Every row gives one point. The window is the flat piece filled in between its corners: a triangle in 3 columns, a solid with four corners in 4, and so on. A path goes straight from each point to the next, and from the last back to the first. List the points from which the path goes on through the window.

Window, 3 rows:
-0.047; 0.048; 0.033
-0.006; -0.100; 0.001
0.003; -0.005; 0.021
Path:
(1): -0.013; -0.063; -0.040
(2): -0.008; -0.070; 0.029
(3): -0.006; -0.007; 0.063
(4): 0.000; 0.002; -0.007
(5): -0.007; -0.073; -0.022
(6): -0.004; -0.081; 0.025
(7): 0.000; -0.010; 0.054
(8): 0.001; 0.001; -0.025
(9): -0.018; 0.032; 0.002
(10): -0.016; 0.017; 0.061
(11): -0.046; -0.017; 0.047
(12): -0.042; -0.007; -0.013
Through the window after points: 1, 3, 5, 7

Window:
-0.028; 0.014; 0.018; -0.051; 0.008; 0.006
-0.039; -0.019; -0.003; 0.046; -0.053; 0.026
0.089; 0.108; -0.022; -0.001; 0.027; 0.003
-0.104; -0.022; -0.020; 0.023; 0.031; 0.024
0.011; -0.068; 0.098; -0.019; 0.005; 0.004
-0.020; -0.032; -0.036; 0.002; -0.001; 0.026
Path:
(1): 0.062; 0.086; -0.012; -0.005; 0.025; 0.053
(2): -0.023; -0.002; 0.040; -0.042; 0.014; 0.082
(3): -0.020; -0.006; 0.014; -0.024; 0.001; -0.061
(4): 0.031; -0.022; 0.042; -0.030; 0.037; -0.076
(5): 0.027; -0.005; 0.064; -0.037; 0.046; 0.054
(6): -0.003; -0.004; -0.006; 0.002; 0.000; 0.095
(7): -0.013; -0.001; -0.023; 0.008; -0.005; -0.020
(8): 0.018; -0.002; -0.003; 0.010; -0.027; -0.051
(9): 0.025; 0.014; 0.031; -0.007; -0.014; 0.076
(10): -0.035; -0.008; 0.019; -0.018; 0.019; 0.055
(11): -0.043; -0.019; 0.008; -0.005; 0.004; -0.051
(12): 0.010; -0.024; 0.004; 0.002; 0.009; -0.040
(13): -0.003; -0.006; 0.031; -0.011; -0.001; 0.085
(14): -0.009; -0.013; -0.007; 0.003; 0.006; 0.059
(15): -0.008; -0.021; -0.033; 0.000; -0.011; -0.051
(16): 0.061; 0.071; -0.021; 0.003; 0.017; -0.029
Through the window after points: 2, 6, 10, 12, 14, 16

Window:
-0.025; 0.102; 0.057; -0.046; 0.060; -0.004; -0.002; 0.038; -0.013
-0.029; -0.100; 0.031; 0.044; -0.022; 0.028; 0.036; -0.038; -0.028
-0.003; 0.008; 0.000; -0.057; 0.021; 0.016; -0.008; 0.069; -0.027
0.142; -0.029; -0.050; -0.057; 0.031; 0.006; -0.008; -0.047; -0.012
-0.067; -0.004; -0.021; -0.012; -0.029; 0.018; -0.047; 0.003; -0.041
0.091; -0.021; 0.015; 0.004; 0.003; -0.037; -0.023; 0.005; -0.019
0.005; 0.000; -0.015; 0.070; -0.008; 0.056; 0.072; 0.014; -0.023
-0.057; 0.058; -0.015; -0.033; 0.032; -0.034; 0.052; 0.038; -0.022
-0.056; -0.069; -0.015; 0.112; 0.038; 0.042; 0.047; -0.001; -0.017
Path:
(1): 0.003; -0.029; 0.002; 0.021; -0.017; 0.033; -0.007; 0.003; 0.071
(2): 0.027; -0.017; -0.035; -0.022; -0.004; 0.015; -0.012; -0.008; 0.054
(3): 0.029; -0.016; -0.014; -0.014; 0.023; 0.012; -0.006; -0.011; -0.087
(4): -0.035; 0.001; 0.004; 0.022; 0.016; 0.010; 0.016; 0.017; -0.052
(5): -0.034; -0.009; 0.016; 0.031; -0.013; 0.020; 0.001; 0.035; 0.068
(6): 0.005; -0.026; -0.015; -0.011; -0.019; 0.013; 0.005; -0.011; 0.072
(7): 0.008; -0.017; 0.006; -0.005; 0.027; 0.012; 0.000; -0.012; -0.110
(8): 0.006; -0.056; -0.016; 0.041; 0.023; 0.014; 0.025; -0.010; -0.123
(9): -0.013; -0.055; -0.026; 0.021; -0.011; 0.024; 0.022; 0.012; 0.049
(10): -0.026; 0.015; -0.002; -0.011; 0.003; 0.018; 0.010; 0.022; 0.069
(11): -0.014; 0.027; -0.004; -0.013; 0.034; 0.006; 0.026; 0.011; -0.083
(12): -0.002; -0.017; 0.004; 0.006; 0.021; 0.005; -0.005; 0.004; -0.083
(13): -0.016; -0.031; 0.002; -0.008; -0.001; -0.012; -0.010; 0.011; 0.052
(14): -0.033; -0.040; 0.003; 0.014; -0.018; 0.024; 0.005; 0.008; 0.032
(15): -0.025; -0.027; 0.001; 0.009; 0.005; 0.017; 0.004; -0.014; -0.105
(16): 0.001; -0.029; 0.030; 0.020; 0.033; 0.026; 0.002; 0.006; -0.096
Through the window after points: 2, 6, 14

Window (11 x 11):
0.005; -0.027; -0.026; -0.038; 0.052; -0.023; 0.026; -0.051; 0.027; 0.050; -0.011
0.006; 0.086; 0.012; 0.006; 0.011; -0.007; 0.012; -0.054; 0.034; -0.094; -0.018
0.022; 0.089; 0.025; -0.056; -0.070; -0.012; -0.011; 0.022; -0.009; 0.005; 0.012
0.038; -0.054; 0.001; 0.054; -0.077; -0.006; -0.087; -0.049; 0.011; -0.008; -0.038
-0.008; 0.061; 0.014; -0.064; 0.055; 0.027; -0.005; 0.006; -0.050; 0.010; -0.011
0.068; -0.020; -0.042; -0.034; -0.018; 0.005; -0.091; 0.046; 0.048; -0.029; -0.007
0.062; 0.035; 0.015; 0.045; -0.059; -0.048; -0.052; 0.074; -0.030; -0.024; -0.001
-0.056; 0.076; -0.014; 0.023; -0.021; 0.062; 0.021; -0.001; -0.047; 0.054; -0.026
0.007; 0.026; -0.029; 0.029; 0.013; -0.039; -0.070; -0.026; -0.011; 0.088; -0.030
0.085; 0.093; -0.025; 0.035; -0.029; 0.066; -0.033; 0.017; -0.041; 0.000; -0.040
0.024; -0.027; -0.083; -0.064; -0.075; -0.008; -0.076; 0.023; -0.051; 0.010; -0.012
Path:
(1): 0.038; 0.017; -0.013; -0.025; -0.015; -0.010; -0.037; 0.019; 0.029; -0.023; -0.054
(2): 0.041; 0.011; -0.041; -0.001; 0.007; 0.025; -0.067; -0.013; 0.005; -0.016; 0.085
(3): 0.027; 0.011; -0.031; 0.002; -0.011; 0.022; -0.044; -0.010; -0.020; 0.006; 0.063
(4): 0.023; 0.017; -0.011; -0.024; -0.024; -0.003; -0.045; 0.024; -0.016; 0.028; -0.080
(5): 0.040; 0.033; -0.011; -0.011; -0.026; 0.019; -0.023; 0.013; 0.004; -0.020; -0.064
(6): 0.049; 0.038; -0.014; 0.007; -0.026; 0.039; -0.037; -0.004; -0.022; -0.029; 0.037
(7): 0.022; 0.034; -0.024; 0.001; -0.017; -0.007; -0.055; -0.024; -0.025; 0.045; 0.054
(8): 0.013; 0.030; -0.021; -0.014; -0.025; -0.022; -0.044; 0.010; -0.011; 0.034; -0.058
(9): -0.006; 0.009; -0.001; -0.042; -0.010; -0.044; -0.015; -0.002; 0.012; 0.022; -0.088
(10): -0.003; 0.014; -0.015; -0.009; -0.001; -0.020; -0.035; -0.022; -0.002; 0.026; 0.037
(11): 0.027; 0.047; -0.014; 0.008; -0.023; 0.023; -0.035; -0.003; -0.015; 0.003; 0.038
(12): 0.011; 0.039; -0.001; -0.026; -0.039; -0.014; -0.020; 0.027; 0.012; -0.009; -0.111
(13): 0.033; 0.036; -0.020; -0.016; -0.038; 0.000; -0.031; 0.010; -0.004; -0.002; -0.092
(14): 0.041; 0.038; -0.026; 0.012; -0.024; 0.025; -0.041; -0.016; -0.030; -0.014; 0.055
(15): 0.018; 0.041; -0.026; 0.002; 0.000; 0.022; -0.035; -0.008; -0.024; 0.006; 0.072
(16): 0.016; 0.054; -0.004; -0.021; -0.005; -0.005; -0.005; 0.018; -0.013; 0.000; -0.055
Through the window after points: 1, 7, 11, 13

Window (14 x 14):
-0.021; -0.029; -0.023; -0.062; -0.047; 0.015; -0.096; -0.016; -0.046; -0.008; 0.001; 0.015; -0.018; 0.001
-0.023; -0.022; 0.093; -0.008; 0.003; 0.029; -0.011; -0.029; 0.033; -0.040; 0.045; -0.011; -0.011; -0.022
-0.030; -0.099; 0.039; -0.038; -0.056; -0.055; 0.022; 0.048; -0.075; 0.020; 0.009; -0.081; -0.006; 0.016
0.143; -0.026; -0.056; 0.020; 0.072; 0.042; -0.016; -0.002; 0.066; 0.006; 0.043; 0.052; -0.004; -0.026
-0.004; 0.015; 0.034; -0.043; -0.029; 0.002; -0.080; 0.007; -0.003; 0.020; -0.006; -0.063; 0.080; 0.016
-0.001; 0.003; -0.010; 0.063; -0.035; -0.105; 0.031; -0.085; 0.087; 0.058; 0.008; 0.026; 0.092; 0.009
0.055; -0.121; -0.017; 0.001; 0.065; -0.027; -0.051; 0.026; -0.043; -0.027; 0.015; -0.002; 0.016; -0.011
-0.068; 0.032; -0.034; 0.007; 0.065; -0.015; 0.021; -0.003; 0.049; -0.026; 0.026; -0.007; -0.039; 0.014
0.019; 0.043; 0.074; 0.019; -0.050; -0.029; -0.041; -0.042; 0.044; -0.014; -0.031; -0.041; 0.002; -0.036
-0.042; -0.009; -0.027; -0.064; 0.001; 0.064; -0.020; 0.006; 0.003; -0.057; -0.055; -0.059; 0.012; 0.004
0.034; 0.008; 0.052; 0.067; 0.039; 0.045; -0.011; 0.024; 0.054; 0.024; -0.012; 0.040; 0.021; -0.032
-0.033; -0.035; 0.016; 0.082; -0.057; -0.018; -0.028; 0.004; -0.030; -0.070; 0.065; -0.044; 0.030; 0.005
0.021; 0.052; 0.010; -0.002; 0.016; 0.003; 0.022; 0.017; -0.026; -0.051; -0.020; -0.004; 0.076; -0.001
0.007; -0.037; 0.016; 0.048; 0.046; -0.003; 0.043; -0.053; -0.015; 0.037; 0.024; -0.045; -0.011; -0.008
Path:
(1): 0.040; -0.044; 0.016; 0.018; -0.009; -0.012; -0.020; -0.033; 0.037; -0.023; -0.004; -0.002; 0.003; 0.087
(2): 0.004; 0.006; -0.040; -0.006; 0.004; -0.021; -0.010; -0.009; -0.012; 0.000; 0.046; -0.030; 0.043; -0.099
(3): -0.006; -0.010; -0.017; 0.001; 0.011; -0.011; -0.012; -0.017; 0.015; 0.009; 0.031; -0.014; 0.044; -0.103
(4): 0.026; 0.006; 0.025; 0.035; 0.010; 0.005; -0.016; -0.027; 0.019; -0.025; -0.014; 0.000; -0.001; 0.077
(5): -0.016; 0.005; 0.005; 0.023; 0.014; -0.019; 0.003; -0.018; 0.029; -0.013; 0.007; -0.004; 0.004; 0.035
(6): -0.052; -0.013; -0.037; -0.002; 0.022; -0.016; 0.003; -0.007; 0.029; -0.012; 0.046; -0.033; 0.021; -0.090
(7): 0.015; -0.021; -0.024; 0.012; 0.014; 0.013; -0.006; 0.010; 0.026; 0.008; 0.044; -0.008; 0.029; -0.092
(8): 0.061; -0.020; 0.028; 0.013; 0.019; 0.003; -0.021; -0.023; 0.013; -0.020; 0.001; -0.003; -0.009; 0.065
(9): 0.052; -0.016; 0.030; 0.010; 0.003; 0.004; -0.027; -0.015; 0.016; 0.002; -0.018; -0.005; -0.001; 0.088
(10): 0.010; -0.025; -0.017; 0.004; 0.024; -0.014; -0.017; -0.004; 0.008; 0.001; 0.028; -0.015; 0.048; -0.060
(11): -0.014; -0.019; 0.006; 0.009; 0.028; 0.001; 0.010; -0.017; 0.003; 0.007; 0.018; -0.034; 0.011; -0.038
(12): 0.025; -0.012; 0.032; 0.043; 0.015; 0.000; -0.002; -0.039; 0.009; -0.004; 0.005; -0.010; -0.023; 0.091
Through the window after points: 5, 7, 9, 11

Window, 14 rows:
0.003; 0.014; -0.029; -0.003; 0.068; -0.004; -0.037; 0.013; -0.033; 0.018; -0.002; -0.002; 0.001; -0.076
-0.011; -0.002; -0.049; 0.024; 0.049; -0.007; -0.028; -0.026; 0.062; 0.021; -0.007; -0.040; -0.058; 0.022
0.026; -0.006; 0.063; 0.023; -0.088; 0.028; -0.028; -0.023; -0.005; 0.070; 0.082; 0.036; 0.034; 0.012
-0.020; 0.011; -0.004; -0.059; 0.042; -0.052; -0.005; 0.027; 0.012; -0.009; 0.068; -0.055; -0.049; 0.002
-0.089; 0.011; -0.021; 0.012; 0.053; -0.029; -0.014; 0.033; 0.040; -0.037; -0.006; 0.001; -0.006; 0.025
-0.036; 0.068; 0.016; 0.020; 0.051; 0.014; -0.018; 0.002; 0.034; -0.012; 0.015; -0.078; -0.012; -0.048
-0.011; 0.054; 0.030; 0.022; -0.129; -0.043; -0.066; 0.009; -0.006; -0.005; -0.057; 0.030; -0.084; 0.045
-0.006; -0.001; -0.041; 0.006; 0.035; 0.007; 0.009; -0.060; 0.012; -0.082; -0.006; -0.037; 0.004; -0.004
0.104; -0.019; 0.082; 0.079; -0.053; 0.013; 0.011; 0.026; -0.033; 0.043; 0.020; 0.004; 0.042; 0.032
0.044; 0.044; 0.045; 0.034; -0.050; -0.025; 0.063; -0.024; -0.020; 0.083; 0.024; 0.028; 0.030; 0.005
0.058; 0.015; 0.074; 0.040; -0.065; 0.088; 0.058; 0.022; -0.077; 0.088; 0.065; 0.045; -0.013; 0.019
0.086; 0.051; 0.003; 0.012; -0.081; 0.047; 0.009; 0.027; -0.002; 0.050; 0.037; 0.023; 0.057; 0.066
-0.032; 0.006; -0.040; 0.070; -0.149; -0.028; -0.031; 0.015; -0.038; 0.019; -0.046; -0.039; -0.016; 0.044
-0.015; -0.020; 0.025; -0.052; 0.048; 0.031; 0.012; -0.004; 0.011; 0.028; -0.038; -0.049; 0.021; -0.023
Path:
(1): 0.047; 0.001; -0.010; 0.001; -0.054; -0.036; 0.038; 0.049; 0.027; -0.001; 0.022; 0.000; -0.006; -0.009
(2): -0.008; 0.029; 0.028; 0.028; -0.028; 0.035; -0.028; -0.030; -0.014; 0.025; 0.009; -0.016; 0.009; 0.040
(3): 0.009; 0.021; 0.047; 0.042; -0.049; 0.007; -0.017; -0.033; -0.043; 0.041; 0.008; 0.009; -0.002; 0.047
(4): 0.056; 0.009; -0.031; -0.016; -0.091; 0.004; 0.010; 0.066; 0.050; 0.026; 0.022; -0.013; -0.038; -0.060
(5): 0.038; -0.023; 0.013; 0.029; -0.031; 0.005; -0.001; 0.036; 0.025; 0.014; 0.010; -0.007; -0.003; -0.019
(6): 0.018; 0.034; 0.062; 0.007; 0.008; -0.004; 0.005; -0.022; -0.062; 0.038; 0.018; -0.031; 0.027; 0.061
(7): 0.015; 0.033; 0.018; 0.012; 0.008; 0.015; -0.005; -0.014; -0.030; 0.042; 0.028; -0.014; -0.007; 0.041
(8): 0.015; 0.001; 0.020; 0.011; -0.045; 0.007; 0.028; 0.019; 0.019; 0.015; 0.021; 0.001; -0.003; -0.032
(9): 0.019; 0.014; 0.001; 0.023; -0.019; 0.028; 0.004; 0.021; 0.017; 0.020; 0.030; 0.013; 0.012; -0.034
(10): 0.024; 0.019; 0.019; -0.004; 0.016; -0.016; -0.031; -0.015; -0.071; 0.037; -0.009; -0.028; 0.002; 0.048
(11): -0.022; 0.055; 0.022; 0.006; 0.042; -0.015; -0.042; -0.041; -0.020; -0.003; -0.018; -0.021; -0.002; 0.049
(12): 0.015; -0.053; -0.031; 0.026; -0.061; 0.010; 0.028; 0.062; 0.062; 0.025; 0.015; -0.002; -0.035; -0.037
(13): 0.012; 0.003; 0.002; 0.027; -0.022; 0.010; 0.005; 0.009; 0.034; 0.026; 0.002; -0.024; -0.012; -0.009
(14): 0.003; 0.003; 0.029; -0.008; 0.014; -0.005; -0.038; -0.020; -0.097; 0.027; -0.002; -0.006; 0.015; 0.061
(15): -0.034; 0.031; 0.067; 0.026; -0.026; -0.023; -0.032; -0.028; -0.074; 0.048; -0.020; -0.027; 0.038; 0.094
(16): 0.029; 0.002; -0.019; 0.014; -0.037; 0.020; 0.008; 0.013; 0.019; 0.008; 0.006; -0.013; -0.001; -0.018
Through the window after points: 5, 7, 9, 11, 13, 15
